Each wall is flat, endless, passes through zero and stands at right angles to its row. A trip goes straight from one point to another. List the walls that it crosses, first one first.
(in the rows, 128 means zero)

Walls:
(1): [ 20  31 157]
(2): [153  89 139]
(3): [128 117 118]
(4): [117 137  97]
Trips:
[174  91  79] to [156 160  87] => 2
[ 72 106 131] to [ 88 122 132] => none
[110 204 122] to [190 103  48] => 3, 2
[124 193  87] to [102 150 174] => 4, 1
[126 118 106] to [146 103 152] => 4
[159 136 145] to [130 135 243] => 1

Walls:
(1): [ 49  64 114 146 115 120 135 212 153  67 112]
(2): [104 146 180 159  75 147 139 202 106  56 151]
(3): [123  66 140 134 213 150 116 103 151  52  99]
(4): [184  81 170 190  91 222 120 193 181 158 140]
Trips:
[ 90  81 179 115 143 182  23 145  91 100 100] to [101  65  52 109 109 169 202  84 100 127 175] => 2, 4
[101  91 172 166 108 120 164 167  86 190 109] to [ 76 134 186 142 192 152  82 198 147 173 121] => 3
[160 152 193  83  80 109 163 116 165 124  89] to [165  75  93 156 120 108 116 167 173 127 145] => 1, 3, 2
[ 80 151  58  77 172 128 144 208 178 184 134] to [ 42 119 113 174  81  82 186 112 126  76 161] => 2
[129 197 157 170 176  34 110 158 188 180 151] to [ 71 155 129 153 101 111 161 206 113 112  91] => 2, 1

Walls:
(1): [163 149 154  93 117 108 156 135  79 115  47 104 138 148 132 126 123 136
 201 216 113 122 124 109 160  65 101 175 149 209 118 167]
(2): [131 117  69 149 103 104 198 151 184 115 175  86 108 151  80 117 160 153
 119 138 124  84 119 108 158 118 154 136 105 151 134 109]
(3): [ 84 230 163 118 170 105 189 142 141 114  91 119 107 118 103  81 152  78
 135 115 203 170 115  75 137  80 136 116 189 119 142 134]
(4): [176 132 121  95 123  78 135 162 101 166 118 149 151 140 138 179  67  88
 143  89 104 154 167 113  78 172 160  76 148 145  75 174]
(5): [148 144  93  98 112  98 160 111 132 142 169 124 133 132 131 149 207 168
  93 146 189  80 108 147 143 171 165 157 109 189  87 111]
Trips:
[104  96 107  83 174 185 174 121 142 195 118 103 152 128 114 125 201 139
 128 130 146 123 112 102 112  94 100  79 132 122 167 137] to [184  76 106 116 143 179  58 137 163  87  45  58 104 114  91  72 146  79
 141  61 142 123 109 108 113 117 118 158 151  69 103 120] => 5, 2
[128 108 156 121 127 169 169 131 107 152 130 120 129  61 130 185 150 153
 126  71 169 151 204 180 133 173 129 112 126  57 142 134] to [119 190 164  87 147 139 110  88  87 149 152  92 111 114 131 186 171 108
  85 149 130  64  80 171 111 117 153  79 134  98  29 123] => 5, 3
[132 133 177  90  51  47 119 101 161 151 167 152 130 175  86 163 106 137
 194 156 143 161 100 132 155 170 140 162 122  78 148  95] to [133 165 129 167  95 118  73 134 122 126 123 102 191 112 131 104 196 120
 146  78 109 100 172 178 149  73 140  44  90  44  79 170] => 1, 5, 2
[203 153 149 149 150 125 190  98 151 121 114 112 141 138 121 148 131 132
 102 130 139  97 138 106 128 138 128  80 159 105 118 157] to [ 99 120 108 104 213 152 164 227 123 125 113 188  44  41 176 150 120 119
 134 120 146  68 145 113 115 108 189 154  94 185 103 153] => none
[136 147 127 150 128 131 123 108 115 158 173 165 105 102 170 102  63 109
  51  85  86 111 102 147 124 179  86 168 127  87 110 118] to [ 79 105 106 141 103  72 160 164  99 117 159 125 193 102 132 137 139 126
  50 118 142  98 146 130  81  57 105 109  88 110  95  79] => 5, 2, 4
[ 33 166 145 179  25 138 127 147 143 142  60 113  74 139  89 167 183  66
 152 134  64 157 114 115 103  70 152 125 201  54 133 195] to [153  96 157 143 122 181 143 102 105 154 129 108 249 120 135 135  71 123
  92 135 149  97 126 107 133 127  99 118 122  80 190  87] => 1, 3
[ 97 125 163 155 122 102 205 131 134 147 126 122 129 210 143  96 119 114
  61 119  87 102 122 141 134 161 215 148 105 125 171 180] to [110 137 115 116 140  36 102 155 159  73 152 103 121 181  67  39  89 140
 129 117 213  92 148 153 162 125 142  95 131 150 154 144] => 4
[112  66  68 162 147 114 138  98 158  76 193 137 172 135 173  85 183  72
 153 181 147 111  80 121 164 113 116 159 247 136 144 123] to [127 128 106 134 164  70 159 126  80 151 146 228 161 122  98  97  70 170
 167 216 148  83 156 165 131  40 128 167 210 177 127 187] => 4, 2
[ 75 147 100 110 150 111 140 109  83 118  72  92 157 119 133  57  69 152
 129 150 112 146 122 149 170  99 167 121 170 132 167  86] to [120 145 180 121 131 146  83 153 100 124 165 163 141 153 130  92 128 112
  42 142 129 140 142 142  86 158 148 140 164 195 101 143] => 4, 5, 1, 3

Walls:
(1): [101  83 126 173 125 158 162 191 115 133 249 164 187 127 173 173 163  62
  76 123 142 183 110  41 129 157  75 176 138 127 147 110  90 142 137 165
 125 101 115 194  72 157  57  92 129  93 103 200]
(2): [105 140 121 116  84 120 130 142 108 133 201 131 157 155  99 113 194 153
 115 127 128 185 196 176 191 105 117 187 171 128  52 115 119  69 106  79
 171 137  92 158 182 150  91 137 163 123 214 170]
(3): [144 160 105 150 139 123 131 129  74 119 143 148 190 129 144 115 188 112
 154 111  83  97 154 126  97 104 113 209 128 149 166 138  95  93 142 112
 138 114 130 156 179  81 105 130  93 107 155 149]
(4): [157 129 135 180  84 161 161 193 148 144 107 144 130 120 119 165 116 176
 119  92  85  64 144 142 165 164 136 118  66 147 131 144 122 154 104 148
 197 192  51 123 108 141  86 138 113 108 211 183]
Trips:
[169  68  82  98  37 161 105 136 125 120  76 110 119 112  90 220 187 113
 143 154  81 172  99 135 115 100  84 183 147 174  15  97 141  88 173 159
 121 156  71  90 125 169  62 191 111 144 189 189] to [142 135  73  97 113  71 148 111 125 150 113 115 174 178 122  50 128 123
 157  74 112 116 169 105 189  15 134 146 144  88 166 154 137  89  69 151
  83 122 125 131 120 133 155 100 156 181  47 151] => 1, 4
[159  96 125 130  70  63 140  54 170 106 121 119 113 166 145  58 187 231
  94 162 166 175 127 182 169 141  63 136  73  92 135 155  96 109 141 111
 191 186 138 180 166 129 198  63 149 148  70 110] to [167 159 114  96  88 115 170 122 169  93 104 105 108 142 129 114 115 170
 133  90 106 100 120 125 159 192 227 167  82  59  75 121 143 127 148 157
 108 178 128 184  62 124  24 125 131 167 182 110] => 4
[184 138 142 101 160 118 132 111 169 135 121 129  98 107 102 134 171 117
  88  92  97  98 154 176 133 126  93 163 193 176 178 124 160 124 132  84
 133 165 113 122 124 103 102  57 154 143  92  88] to [179  93  90 180 113 137 141 166 133 128 185  56 156 130  99  94 113 128
 124 199 118  94  87 133 197 151  77 169 151 168 142 147 163 166 204 107
 122 195 166  75 174 136 175 207  56 146 182 129] => 4
[ 81 178 122 188 104 178  83 131 152 129 105 155 141 110 127 131  88 137
 168 148 131  64 108  53  75  78 141  97 137 108  99  83 147  44 119  66
 107 152 141 151 172 179 147 152 172 248 124 189] to [123 175 160 152  95 137 205 125 117  60  85 127  94 174  53  66  98 164
  91 133 124 147 183  74 131 212 240 113 141  51 121 201  85 164 154 150
 144 108  95 164 135  87 131 143 121 124  92 201] => 4, 2
[150 107 179  97 163  96 167 121 138 128 160 113 122 101 108 168 170 140
 122  71  87  90 185  64 115 163 103 122 158 156 128 157  95 149  57  98
 142 133 138  73  84 154 124 134 207 114 186 111] to [135 175 203 176 137 112  84 191 247 203 123 152 142 169 134 158  57  57
 179 102 156 195 119 180 159 104 160 147 139 114  51  98 112 126 130 125
 150  63 145 125 115 180 186 119 148  63 135 126] => 4
[155 112 162 131 142 113 122 130 132 165 198 173 187  80 147 185 192 121
  81  97 139 142 130 111 114  98 150 111  97 121  73  80  90 100  91  93
 131 106 158  75  99  83 129 108 140  73 129 102] to [131 104  87 174  93  92 182 148 106 202  79 136 125 150  98 199  83 105
 154 147 104 185 151 185  89 143 117 141  71  66 208 147  67 168 140  91
 125 108 140  81 131 147  92 136 142 123 104 107] => 4, 2

Walls:
(1): [160  73 105 118  78 112  94  88 116 153  85 158  74 144  91 120 157 115
 177 103 142  98 100 100 140 163  95  88 163 115  68 170  87 124  97 132
 126 105  88 126  95 119 175 116 104 144 102  92]
(2): [ 82 175 114 122 110 210 118 169 116  95 125 104 113 107 190  67 131 202
 139 185 139  64 141 141 142  96 207 187  99 162 138  92 131 121 138  99
 129 120 144 141  84 130  95 117 167 162 142 118]
(3): [163 168  96 146 157 121 142 192 169  83 116 105 102 123 117 131 181 158
 141 105 108 156 117  92 122 129 176 148 105 119 201 212 133 154  84 137
  93 157 132  99 119  92 136 124  79 136 160 153]
(4): [134 109 108  90  65  80 129 116  88 175  83 125 132 116 180 190 135 100
 151 147  77 165  99  94  94 194 107 110 157 123 124 148 146 106 158 117
 140 166 130 145 134 174 105 137 131  83  72 114]
(5): [131 149  96 112 117 168  61 134 105 161 123 171 128 140 149 101 148 111
  92 139 128  84  86 126 135 102 162 116 110  61  85 161 117 113 109  90
 124 122 138 141 189 130 133  97  67 136 171 109]
(6): [118 125 157 120  95 169 175 118 177 136 100 131 128  97 113 101 100 129
 120 117 140 101 129  87 121 149 185  74 162 160 159 133  92 143 123 102
 134 141 105 129 152 130 167  68 162 117 153 160]
(7): [169 156 119 124 104 104 115 142 147 157 143 109 141 127 105  85 101 126
 169 136  83 107  70 130  96 114 139  47 163  94 140 124 113 125 136  88
 112 104 120 145 159 115  65 165 148 111 122  74]
(8): [143 140 112 106 114 141 220 141  98 156 167  54 133 104 143 199 116  48
 114 172  66 149 182 110 148  83 138 155 194  96 165 127 140 168  84 132
 119 145 108 151  75 162 108 146 106  99 189 128]
Trips:
[147 119 145 103 128 169 202 144 113 143 179  98 137 122  95 157  92 162
  84 109 142 101 176 154  98 167 178 184  93 137  99 118 126 129 111 117
 140 119 209 122 103  61  80  82  62 129 153 124] to [167 149 170 139 133 105 121  91 123 113 118 154 141  61 116 208 117 129
 176 208  88 128 113 141 115 111  96 112 102 134 136  70 160 125 102 126
 151 143 169 112  67 126 121 116 103 146 126 189] => 5, 6, 3, 4, 2
[ 27  93 137 186 134 140 102 119 123 136 141  88  90  81 166 146 136 104
  74 102 105 172 101 144 146 125  98 135 180 118 166  93 165 159 203 106
  81 149 183 137 112 154 176 130 112 139 136 126] to [118  89 142 100 164 168 164 118 109 117 103 130 108  95 119 124 132 178
 146 106 115 112 133 137 154 167 127 146 155 125  84 158 114 117 145 121
 125 107 134 102 144 133 140 153 132 120  70 128] => 2, 8, 1, 6
